Every row gives one point. The window is the flat piece filled in between its corners: a triangle in 3 columns, a solid with four corners in 4, and so on. A path goes straight from each point to the next, and from the last back to the first. After which points does the path pass through the window?
(in the rows, 128 means zero)

Window (3 x 3):
[[ 72 150 146]
 [146  92 152]
 [122 156 132]]
Path:
(1): [108 131 125]
(2): [ 72 134 111]
(3): [ 90 157 161]
(4): [125 146 168]
(5): [106 152 114]
(6): [ 74 111 126]
(7): [102 152 174]
(8): [ 83 191 173]
(9): [ 78 145 102]
(10): [114 109 114]
(11): [113 113 187]
(12): [113  93 201]
(13): [143  96 113]
(14): [115  85 123]
(15): [157 103 167]
(16): [108 156 172]
Through the window after points: 2, 4, 14, 16

Window (4 x 4):
[[103 161 155 116]
 [120 103  51 151]
 [192 145 156 100]
 [117 111 125 146]]
Path:
(1): [125 121 131 160]
(2): [111  99 112 112]
(3): [112  64  88 128]
(4): [177 142  83 140]
(5): [173 132 143 178]
(6): [165 140 147  52]
(7): [119  99 142 115]
(8): [129 152 102 182]
Through the window after points: 1, 5, 7

Window (6 x 6):
[[ 87 171 185 112 128 142]
 [188 109 100 172 125 160]
 [119 111  92 129 153  81]
 [113  47 102 142 165 131]
 [116 137 131 176 147 109]
 [151 156 183 160  65 148]]
Path:
(1): [134 112 137 143 160 115]
(2): [ 94  98  81 141 130 103]
(3): [124 102 103 153  97 153]
(4): [219 120 110 179 150 153]
(5): [156 112 146 136 141 143]
(6): [150 135 121 153  81 163]
(7): [112 125  87 180 107 163]
(8): [183 121 153 156 164 101]
Through the window after points: 1, 3, 7

Window (8 x 8):
[[ 98 144 145 100 103  72 105 174]
 [135 168  82  85 103 121 176 121]
 [145 140 151 122 152 134 145 136]
 [174  80 160 109 127 171 112 120]
 [124 139 126 142  87 167 114 170]
 [101  98 135  76 197 100 132  26]
 [193 184  71 125 136 143 121 140]
 [128 136 134 137  98  75 134  76]]
Path:
(1): [120 113 107 161 148  94 138 139]
(2): [162 192 111  53  76 131 129  85]
(3): [142 155 159  93 151 139 154  77]
(4): [144 119 110 121 135 127 134 119]
(5): [130 115 131 143  99 108 123 196]
(6): [122 165 139  74 117 168 109  76]
(7): [156 171 143  73 102  91 129 137]
(8): [113  73  85 175 193 151 127  79]
(9): [123 123 114 106 141 102 161 148]
(10): [150 213  86 104 115 125 107  80]
(11): [162 130 152 110 123 149 119 103]
(12): [156  89 114 106 153 143 121 125]
Through the window after points: 5, 11

Window (11 x 11):
[[121 104 146 155 186  92 169  88 109 141 109]
 [171 122 139 208 113  97 153  45 152 136  95]
 [176 115 138 128  55  72 117 113  84  77 189]
 [116 126 147 158  92  76 133  47 112 177  98]
 [131 148 115 181 152  87 163 125 141 182 123]
 [128  85 121 120 116 150 122 179 188 119  74]
 [170 118 106 111  79 177 127 154  77  99 146]
 [100 143  75 124 145 145 113 185 136  76  67]
 [ 89 174 120  81 156 181 155 190 177  83  91]
 [124  98  85 155 107  97 173  68 128 134 153]
 [132 132 101  96 139 176  66 158 162  93 128]]
Path:
(1): [ 77 145 109 186 145 189 125 114 149 126 164]
(2): [151 114 116 129 121 109 157 114 136 127  85]
(3): [152 139  91  97 119 131 144 126 123 129 117]
(4): [ 72 127 150 167 127 171 115 182 137  61  92]
(5): [ 48  67  96 150 156 175  87 138  84  86 127]
(6): [154 141 116 109 112 123 139 141 149 116 122]
(7): [134 116 116 126 123 100 148  98 128 140  94]
(8): [127 146 126 202 103 122 139 124 132  99 135]
(9): [ 69 117 140 181  84 136 127 138 151 120 117]
(10): [156 127 109 119 136 133 144 111 143 106 104]
(11): [196 149 136  90  84  90 134 122 128 114 139]
(12): [ 97  65 120 191  84 108 107 122  83  68 176]
(13): [ 93 115 124 154 139 121 128 130 151 109 129]
(14): [189 145 109 113 133 110 159 103 140 141  65]
(15): [146 107  97 116 111  93 148  99 125 144 114]
(16): [125 135 158 193  99 137 104 110  94 110 136]
Through the window after points: 3, 11
